Each row is a point. Each copy is the shape, with its points in the same order, turned, moved and blurred by noise. Say if it was mirrored as well.
In the rows, zero is written as 128.

Shape:
[[131  97]
 [ 89  94]
 [121  77]
 [105 185]
 [ 78 177]
 [165 105]
 [100 153]
 [121  94]]
Copy 1, 8 rows:
[[175 118]
 [164  76]
 [185  97]
 [ 81 125]
 [ 75  91]
 [176 148]
 [103 106]
 [173 108]]
Copy 1 is: only turned
Copy 2, 8 rows:
[[138 103]
 [108  90]
 [141  84]
 [ 74 157]
 [ 51 152]
 [171 141]
 [ 84 138]
 [130 104]]
Copy 2 is: only turned
Copy 3 (8 x 2):
[[ 98 111]
 [ 92 145]
 [ 82 108]
 [179 160]
 [160 188]
 [128  82]
 [150 156]
 [ 99 122]]
Copy 3 is: only turned
Copy 4 (8 x 2):
[[ 86 119]
 [ 59 152]
 [ 64 113]
 [139 189]
 [123 206]
 [112  95]
 [112 176]
 [ 78 123]]
Copy 4 is: only turned

Shape (6 x 3):
[[154 147  92]
 [201 106 125]
 [146 101 134]
 [ 66 118 158]
 [ 98  79 129]
 [172 149  88]]
Copy 1:
[[166 124  91]
 [204 108 160]
 [144 136 153]
 [ 67 153 154]
 [119 178 158]
 [178 121  97]]
Copy 1 is: mirrored
Copy 2:
[[ 99 118 167]
 [150 122 214]
 [163 114 165]
 [182 115  82]
 [179  82 123]
 [ 89 113 183]]
Copy 2 is: mirrored
Copy 3 (6 x 3):
[[158 133 124]
 [140 195 104]
 [108 156  91]
 [ 58  84  95]
 [ 93 111  59]
 [165 154 131]]
Copy 3 is: mirrored

Shape (9 x 4):
[[103  85  47  83]
 [142 151 128 155]
 [157 102 119  14]
 [164  81  94 170]
 [ 71 163 102 114]
 [157 132 125 130]
 [112  97 145 126]
 [158 140 124 159]
 [154  93 147 155]]
Copy 1 (9 x 4):
[[ 49 192  97 176]
 [140 109 139 117]
 [131 239 167 189]
 [ 86 100 134 180]
 [103 174  97  82]
 [136 133 152 143]
 [101 147 178 127]
 [139 104 141 141]
 [106 109 174 162]]
Copy 1 is: mirrored
Copy 2 (9 x 4):
[[124  99 214 146]
 [122 157  98 171]
 [111 122 169  44]
 [157  84 106 180]
 [112 190 176 171]
 [123 138 104 144]
 [174 154 136 142]
 [125 140  89 168]
 [174 128  94 149]]
Copy 2 is: only turned

Shape, 9 rows:
[[147  92 114 135 159 125]
 [101  93 246 116 139 161]
 [244 197 106  95  78 149]
 [ 97 118 133 123 155 173]
 [ 97 107 101  73 110 125]
 [ 99 157 105 142 100 136]
 [135 170 146 124 141 119]
 [ 94  88 116 142 128 130]
 [105 100 109 111 148 137]]
Copy 1 (9 x 6):
[[115 143 130 100 150 133]
 [ 25 144 117 150  95  51]
 [188  89 240 165 109 134]
 [ 83 155 105 150 116 144]
 [136 100  75 126  93 150]
 [156 151 106 188 120 141]
 [110 101 131 185 148 113]
 [127 159  78 118 118 120]
 [106 138  94 118 128 146]]
Copy 1 is: mirrored
Copy 2:
[[130 127 110 133 152 183]
 [ 88 107 209 100 211 132]
 [228 171 147 128  66  81]
 [ 81 142 109 117 171 129]
 [ 77 129 117  90  88 145]
 [ 80 165 130 154 103 122]
 [122 114 138 159 129 103]
 [ 69 147 128 134 136 175]
 [ 87 130 101 112 138 158]]
Copy 2 is: only turned
Copy 3:
[[114 121 121 147 173 114]
 [166 144 249 165 131 151]
 [115 209  33 183  63 135]
 [144  97 151 161 150 167]
 [ 89 107 129  90 128 175]
 [151  88  94 124 100 145]
 [119 112 126 170  99 115]
 [144  93 135 109 162 134]
 [110  95 133 129 161 153]]
Copy 3 is: only turned
